Every row gives one point. Two turns around zero, p and q, are shown by what they do to some points. Where does a point land after both, in the order given? Backwards means that the second turn is done in reverse. Each puzzle has new turns, and all numbers are rounded.

Turn p:
[ 1 30] => [-10  28]
[ 12 -42] => [ 27 -34]
[-14  12] => [-17   6]
Turn q:
[  9 -15] => [  9 -15]
[-25  16] => [-25  17]
[-21  18] => [-20  19]
[52 -3] => [52 -4]
[-16 -18] => [-17 -18]
Where do these land?
q, then p: [-50 -14] => [-42 -31]
q, then p: [35 -4] => [34  8]
p, then q: [ 8 11] => [ 4 13]
q, then p: [7 7] => [4 9]

Turn p:
[ 22 -13 -18  -9] => [ 19 -20  -8 -15]
[  4  -2 -32  28] => [ 19  -8 -31  21]
[ -3   2  22 -20] => [-13   6  21 -15]
[ -1  38   4 -55] => [-10  36   3 -56]
[ 7 -4 35 21] => [ 3  2 34 24]
[-29 -21 -11  36] => [-18 -16 -19  42]
Turn q:
[-40  18  12  -8] => [-46   6   3   1]
[ 11 -17  12   3] => [ 13 -13  13   6]
[ 21   5  -5 -32] => [ 13   6  10 -35]
[16 13 -4 66] => [ 25  25 -19  56]
[ -7 -20 -15 -30] => [ -4 -24  -7 -30]
Where do these land?
q, then p: [-43  17   8  -1] => [-38  13 -18  16]
q, then p: [ 15  16 -22   2] => [ 18  13 -14 -17]
q, then p: [ -3 -41 -51  -3] => [ 14 -50 -32 -23]
q, then p: [10  3 27 15] => [ 8 10 21 22]
p, then q backwards: [ 20   4  38 -13] => [ 20   5  33 -22]

Turn p:
[ 37   1  11  -1 -31   1  -9 -14] => [ 38  -6   7   5 -29  12 -11  -9]
[-16   6 -30 -46  -8 -37  61 -11] => [ -9   6 -32 -48 -19 -26  61 -20]
[ -3 -20  -5 -38  29 -21  26   7] => [ -5 -20  -7 -46  19 -22  21  -1]
[-13 -25  20  39  -7  46  10  -7] => [-20 -20  33  39   8  38   9  -6]
[ -6  11 -35 -56  -2 -10   9  19] => [-11   4 -38 -51 -17  -8  10  20]
[ 12   1  -7  50  20  17 -20   4] => [  8  -2  -5  47  31  12 -18   9]
[  6  16  19  15 -14 -16 -26  30] => [ 12  14  16  18 -14 -22 -22  29]
[-17 -25   8  35  -5  12 -28 -26] => [-19 -13  14  37   5   9 -27 -30]
[  1  34  19   2  18   7 -24  -1] => [  8  35  12  -2  17   6 -24   9]
Turn q:
[ 24  34  31  32  13   2   4 -15] => [28 41 21 27  6  7 19 -9]
[ -2 -32   5 -24  -4  15 -15  29] => [ -7 -34  14 -15   2  11 -19  28]
[-22 -17  27 -14 -36  -6   9  32] => [-28 -13  28 -19 -31 -12   5  31]
[-16  -9 -16  20  16 -28 -10   2] => [-12  -1 -14  24   8 -28 -19  -5]
[ -2  37 -12   9 -19  -7 -32  12] => [  6  38 -12  -4 -22   2 -32   6]
[ 46   9  23   9  -2 -26  26   1] => [ 43  10  12   7  -4 -25  35  11]
[ 25  21 -27  20  35  19  43  10] => [ 18   8 -42  32  20  21  39  14]
[-43 -13   0 -57  -1  13 -20 -11] => [-42 -16   8 -53  21  11 -22 -10]
[-10 -30 -31   6  -2  18  -6 -58] => [ -6 -32 -15   3   1  14  -7 -65]
Where do these land?
q, then p: [-32 -14  -3  29   2 -10 -12  16] => [-26   7   6  33  -4 -21 -16  -3]
p, then q: [-20  12  12   3 -25 -20  21 -19] => [ -5  23   5 -10 -20 -13  29 -22]
p, then q: [ 11   9 -14 -47   0  13 -59  16] => [  5  -3  -8 -39  -4  18 -64  21]
q, then p: [-14   5  -1  25 -31  23  16   7] => [-18   5   7  23 -32  20  18   1]
q, then p: [ 52  17   0   9  47  -6 -46  -6] => [ 59   6 -11  10  44   9 -39  14]
q, then p: [ 11 -55  44 -14 -19   5  20  21] => [ -4 -47  56 -10 -12 -19  19  11]
q, then p backwards: [ -6   8 -13  12  12   1  27 -50] => [-12  -1 -17  15   6 -11  30 -46]
p, then q: [ 21 -12 -17  18 -14  -9  24   0] => [ 14 -23 -14  18 -17  -8  21  -6]
p, then q backwards: [-23  30  -7 -35  29   4  10  14] => [-20  37   3 -42   7  -5  10  12]

Turn p:
[12 19 17  7 -5 23 -1 19  5  1 27] => [21 11 19 11  1 13 -1 29 -2 -5 20]
[ 21  23 -16 -10  18  31 -10  -8 -41 -16  -1] => [ 18  14 -18  -9  19  35  -2   4 -46  -4 -11]
[-12 -20   5   6  -8 -11  20   6   8 -16  17] => [ -9 -26   6   8  -4  -8  14  -2  10 -17  17]
[ -9   0 -27   0 -22 -29 -14   1  22  -4  -6] => [-14   8 -32   2 -14 -22 -12  -8  23  -7  11]
[ -8 -20  -7   6 -12  -9   3 -29   5  23  -8] => [ -7 -10  -5   8 -20  -6   2 -28   9  26  -6]
[ -3  -8  15  -2 -19   5  -7  21 -18  -9   5] => [  1 -14   9  -2 -17  -2 -12  21 -15 -16   2]
[  1   5  13   6 -17  19  35  20   3  -7   2] => [ 11  -6  13   8 -14   3  32  26   3 -15  -1]
[-19  -9   0 -26 -13 -16 -10 -14  24   1  -5] => [-14   3  -1 -25 -19  -7  -8 -21  25  -1   9]
[ 20   7  -7   4  35  24 -21   4 -10   0 -28] => [ 13  11  -8  -5  32  21 -16   8  -7   9 -37]
[  5 -22 -16  -5  -4 -16  -6  -4  26   0  12] => [  2 -15 -16  -3   2 -10  -8 -12  27   5  19]
[  2  20   7  19  10  19 -17  -5 -17 -11   8] => [  4  15   8  19  11  24 -14   3 -21  -9  -2]
[-23 -18 -16 -11  -7 -25  16  -5 -12  33  14] => [-30 -17  -6  -7 -14 -20  14  -7  -8  33  19]
[-24   1  17   5  12  -7  24   7  12   7 -10] => [-22   0  24   1   4 -10  22   3  15   0 -10]
[ 36  21  14   2  31  -7 -13 -13  -6  -2 -28] => [ 27  26   6  -5  33 -10 -12 -16 -11   1 -31]
Turn q:
[-18   9 -26 -16  -8 -24 -29   5  -7  16   7] => [ -4  -5 -23 -15 -14 -27 -27  16 -12  18  -4]
[ -5  15  -8  12   1 -13 -17  31  22 -13  16] => [-11  17 -11  19  -2 -16 -17  31  12 -11   8]
[-12   1 -12  29  16   9   2  -1  -9 -12  -3] => [-19   2  -9  28   9  11  -2  -8 -15  -2  -4]
[-14   9 -13 -30   2   1  -6  10  13  29 -16] => [ -7  -2 -13 -29   1  -5  -6  15  18  27 -20]
[ -9  16  17  20 -13 -11  25 -29  -3   3 -19] => [ -9  10  20  10 -19 -11  27 -31  -6   6 -17]
[ 18 -14  -1  -4  20  -7  -3  -9 -27  -9  -8] => [ 22 -10   1   1  25   0  -2 -11 -24  -3  -4]
[ -9 -21  -5 -17 -10 -12  -5  17   0  -4   2] => [  0 -25  -2 -11  -2 -10 -10  17   4 -12  -2]
[  6 -17  28  28  10  34  -6  11  -5   4   4] => [-2 -6 29 25 11 37 -6  1  5  6 18]
[ 27  -4   4   2  -8   0 -14  -1   7 -37   1] => [ 23  13   4   7   2   3 -15  -3   2 -38   3]
[ -1  -5  -6  20 -22  17  25 -16 -27   5 -10] => [ -1 -13   3  10 -24  25  23 -18 -22   2 -11]
[ 48  -4  15 -15  -5   8  29   9  15   6  10] => [ 38   6   6 -10   4  13  36  10  25 -10  16]
[ -4  31   3 -33  13 -10   0   2   7 -10  14] => [ -7  29  -5 -31  13 -20   3  13  -2  -5   7]
[-27 -15   3   2   4   7  -2 -29  13  22   2] => [-23 -16   0  -7  -4  -1  -6 -31  14  21   8]
Where do these land?
q, then p: [  6  23  -5   8  -8 -10  10  -6  -5 -13  -5] => [  1  15  -8   8  -6 -10  14  -3 -15 -14  -8]
p, then q backwards: [  2  -1  10  21  14 -12  14  24 -16  19  17] => [-10  -2  17  14  20 -23   3  25 -18   9   7]
q, then p: [ 16 -16  -7   2  12 -14   8 -10 -14  -6  -1] => [ 11 -16  -9   6  18  -4   5 -15 -13   3  -4]
q, then p: [-13  -1  -4  24 -17   2 -10  -3  27 -16   1] => [-10  10  -5  23 -17   6 -13  -9  19 -21   5]
q, then p: [-16  -1   8  18 -17  15   3 -13 -11  -9   5] => [ -6  -4  12  11 -26  17  -1  -8 -12  -9   1]
q, then p: [-17  -3  -2  -8  -8  -4  11  15   2 -10 -12] => [-15  -9   0 -10  -5  -5   4   5   9 -16 -14]
p, then q backwards: [ -9   2  21  12 -16  -7  12 -10  27  -2 -16] => [  2   3  18  13 -20 -10  10  -7  28  -5 -15]
p, then q: [ 23  -2   0 -76 -16 -13 -39   0  -8 -12  -4] => [ 36   7 -19 -70  -1 -13 -33  13 -14 -14   5]
q, then p backwards: [-12   4  -5   6  72   2 -12   6  -9  47  10] => [  8  -3 -36  10  56 -11  -9   4  -5  49  26]
p, then q: [ 27  -3   3  -2   3  16   1  10 -17 -15  -5] => [ 25  -4  -1   3  18  16   0   9 -11 -10 -10]
q, then p: [  0  -1  -5 -17  -6  14   4  -8  16  -5  16] => [  1   4  -8 -15  -4  15   6  -3   9  -7  21]
p, then q: [ -7  -1 -14  11 -14  11  -1  -5   9  20  -5] => [ -4   0  -8   9 -24   8   3   3  14  14  -5]

Turn p:
[ 17  13  18 -17  20  16  15  17 -32   4  -4   4 -23   4] => [  6  40 -12   6   3  -5  22  21 -23   1  -1  15 -18   7]
[-16 -13  35  -7  22  -7   9 -18  17   3  -9  13  -9 -14] => [-16  10  25  15  19   8  11 -31 -11 -13 -11   5 -13 -11]
[-13  18  22  12 -18  27  -7  18  16   7 -26  14  13   3] => [  9   7  16   9 -24  25  -5   7  23 -33   1  22  -3   4]
[ -9  -4  -5   5 -26  14  -1 -12  -5  23  32   8  13  21] => [ -2 -37 -12   8 -23  13  -7   2 -13  14  10  24   4   1]
[ 23 -27  13 -25  28 -14 -23  -2  11 -20   5  24 -26  31] => [  8  -7  24  19  58  -8  18  22  -1  24 -12   8 -13  -8]
[-20  21   4  24   9  14   8  -1 -13 -30   6  25   7 -21] => [ -8  15 -22  12   1   5 -23 -13   5 -20 -35   8   3  25]
[  2  23 -26 -19  -3  -9  12  -6  -1  11  23 -19  21 -22] => [ -4   3 -30 -34  -7 -12 -12 -21  -3  10  17   7  17 -12]
[-13  16   1  17 -15 -30  21 -21  14  -1 -21 -14   8 -11] => [ -3   2  20  -5 -19 -16  -2 -40   8 -11   8 -15  21  14]
[ 21  -2 -16  17  26 -15 -11  -3  -3  23   9 -16  11  -7] => [-16  11  -7   8  -6 -15 -13   7  -1  21   8 -18  16 -32]
[  0 -34  20 -17  19  20  16  24   6 -16  10 -19   7  26] => [ 14  -8  -9   3  24  28  41  19 -20 -14  -9  -7  13 -17]
[-26  -2  13  23   7 -16   4  -7  -7 -32 -24  20 -23  -9] => [-15  10  21  15  12  -5  -2 -13   6 -16 -30 -17  -9  38]
[ 23  -7 -20   0 -19  10   7  -6  26 -22  19   2   1  29] => [ 34 -39 -16  10  12 -11  10   4  16   7   3   4  11   0]
[ 15  -9   2  19 -19  15 -12  24  11   5  -6 -20 -15 -14] => [  8  -5  -3   6 -10  -2  -8  22   7 -28  21 -24 -16  -9]
[-12 -25 -11  -5  19  -8  12   8  14  13  17  19  -8  19] => [-26 -25  -1   6  11  -7  28   6   0   8 -15  11   0 -14]
[  2   2 -20 -15 -14  -8   1 -27 -21  -5 -24  12   9 -17] => [ 15   7   9 -26 -14  -8 -15 -21   2  24 -17  -4 -15  11]
[ 17  17 -12   2 -20 -12 -22  24 -18  13  15 -20  25 -19] => [  1   6 -11 -29 -16  -9 -39  25  -8  -2  23  -3  18 -10]
[-12  13 -19 -15 -18   5 -30 -12 -16  23 -22 -32 -12   1] => [ -4  10   7 -23 -20  20  -7   4  13  28  39 -16 -18  13]
Turn q:
[-39   5 -14  18  -6   0   3 -36   4  -1  -8 -25  -9  -7] => [-22  15 -31   0 -17  -1 -17 -31 -13  10  10 -10 -24   1]
[-23   2 -14  24 -16   6   0   3 -24 -14  10 -13   8  -2] => [-24  14 -18  16   7   2   5  -9 -29   6   3 -12  13   3]
[-14  -5   6 -31  -9 -25   2 -13  16  -7  14   3  -4  -7] => [ 17  10  -1 -25 -14 -13  -2  -9  -1  14  20  23   5  -4]
[-19  -3  44 -36 -17 -13  -9  26   8  -4 -33   7  -4  -6] => [ 26   8  22  11 -30 -33  -8  25 -19  -1  -8  38 -12  -3]
[  3   4   4  -4 -17 -35  -5  11   1  39   1  18  14   3] => [ 20  -7  11  21 -27  11   2   7  18  26  10   9  21  13]
[-14   8 -33 -36   7  11  10   8   4  20   7   0   0 -13] => [ 19   8  -1 -31 -14  13 -14   6  -8  22 -17 -23  10 -13]
[ -1 -14  -6  10   2  18   4  -6  -3 -12 -27 -13 -20  25] => [ -6 -17 -22   2   7   4   4   8 -17 -18  -5  -4 -35   4]
[ -4  23  -6  -5  18 -20 -31 -17 -10  20  20  35  31   3] => [ 25  14   4   9   9   9 -15 -28  30  17 -13   4  34  33]
[ 25 -12  -5   2  -4  21  36   8  -2  -9 -23  23  -2 -12] => [ -4 -24  -1   2   2  12  18   9   2 -13 -28   9  -2 -41]
[ 22  -2   6  18  15 -18  -4  -3 -18  -6 -11 -11 -10  -6] => [  3 -20   1  21   9 -12  -3 -10   6 -21  17 -13   0  -5]
[-25   5   5  27  13   8  24  -2 -29   9   9  -3 -18  25] => [ -4  -3   1  22  22   8  20 -20 -21  24  -1 -21 -29   5]
[ 32 -32 -13   9  19   1   9   9  19  -5 -24  -1  26   5] => [-16 -46 -10 -12  -5 -11  10  15  22 -19 -20  -2  10   3]
[ 32   6   3  -9  -8  12 -30  -4  -5  10  35  13  -2  24] => [11  8 16 -8 33 34 -4 15 14 -7 16 10 14 25]
[ 11 -19  -3  -6  26  50   8  -7   3   9  24 -22 -20 -19] => [-25  -7  17 -35  34   9 -26  10  -1   5  -2 -23 -19 -24]
[ 15  20   3  -1  -9   3   5  -1  22 -25   0 -19  22 -14] => [-22  16  10 -17 -19  -6   9  -6   4 -32   0   1  14  -4]
[  0  13  23  21 -14 -18 -22  25  14 -22   7   9 -12   1] => [  0  30   2  25   5 -23  20  19  12 -12  19  12   2   6]
Where do these land?
q, then p: [ 18  -1   7 -28 -11  11  12   4  -7   4 -19  -4  -4  12] => [ 24   3   1   0   6   3   0  18 -17 -12 -14  -2 -23   5]
p, then q backwards: [-29  -8  16   1 -13   0  -8  -9  15   7 -13  11 -11 -12] => [ 17  11  24   8   4  13   9 -23   0  10  -6 -16   5   9]
q, then p: [ 12  21 -14   0  -2   8  -1   0   7   0 -76  16 -10  14] => [ 42  -9   2   6  -5 -23  -1  17  34 -18 -10 -40 -26  26]
q, then p: [  2   4  16   5  45 -11  -2 -12  -6  14   9 -12   4  -7] => [ -6  -4  26  19  22   7   2 -17 -10  12  23 -14   8 -13]
p, then q: [  1   1  -8   0  -1  -3 -19 -12  11  12  14  -8  17  14] => [-17  -2   6  -5   4   3 -18   8  13  20  -5   5  13   4]
q, then p: [ 16  40   2   2   4  14  11 -10  12 -35  10 -23  15 -14] => [ 17  16  -5 -14  23  17  -3 -41  -2  -9   1   4  15  33]
p, then q: [ 17 -11 -10   0   7   5   7  42   0  16  11  48 -19   3] => [ 29  -1 -21  26 -12 -33  25  23   3  12  -6  -1   2 -30]
p, then q: [-25  -9 -12   8  -8  -1  12  -2  13 -17   6 -17  46 -15] => [-20 -11 -14 -30 -11   2 -28  -6 -16 -20 -18  20  14   8]
q, then p: [ 15  -3  -2  11  -6 -17   8   7 -32  15   9  41  16  -9] => [  5   0   1  24 -29   5 -11 -11   1  -9 -24  -4  12 -40]
p, then q: [ 10  11  46   7  14 -16  -1   0 -12  -4  13 -10 -10  50] => [-18 -10  31  34  25   3  34 -17   3  14 -20 -14  14  18]
q, then p backwards: [-64 -11 -17 -11  -8 -16   9  -7  -4  -5  -1  20   9 -11] => [ 22  15 -24 -10  18   2  26 -33 -37   9  19   8  16  -1]
q, then p: [ 18 -14   0  -6   0  -9 -25 -13  12 -31   6 -16 -13 -10] => [ -7 -11 -13 -17  42  -8 -13   2   4   9 -11   8  13   4]
q, then p: [ -2  -3 -16  10 -11  -7  22  -5  10  16  12 -19 -11   2] => [ -8 -18 -23 -10 -10   9   7  -8 -13  -4  20   0 -12  -2]
p, then q: [ 12 -13 -11  10 -11  62   4   3  -5   3  15 -14 -19 -10] => [-11   0 -35  -7  17  24   5  29  -6 -11  19 -31   2 -29]
p, then q: [  0  -4   3  -9   0 -20 -31  15 -14   6   5 -11 -10  -7] => [ 13  14  21  -1  10 -18 -10  11 -13  14   3 -13   2  13]
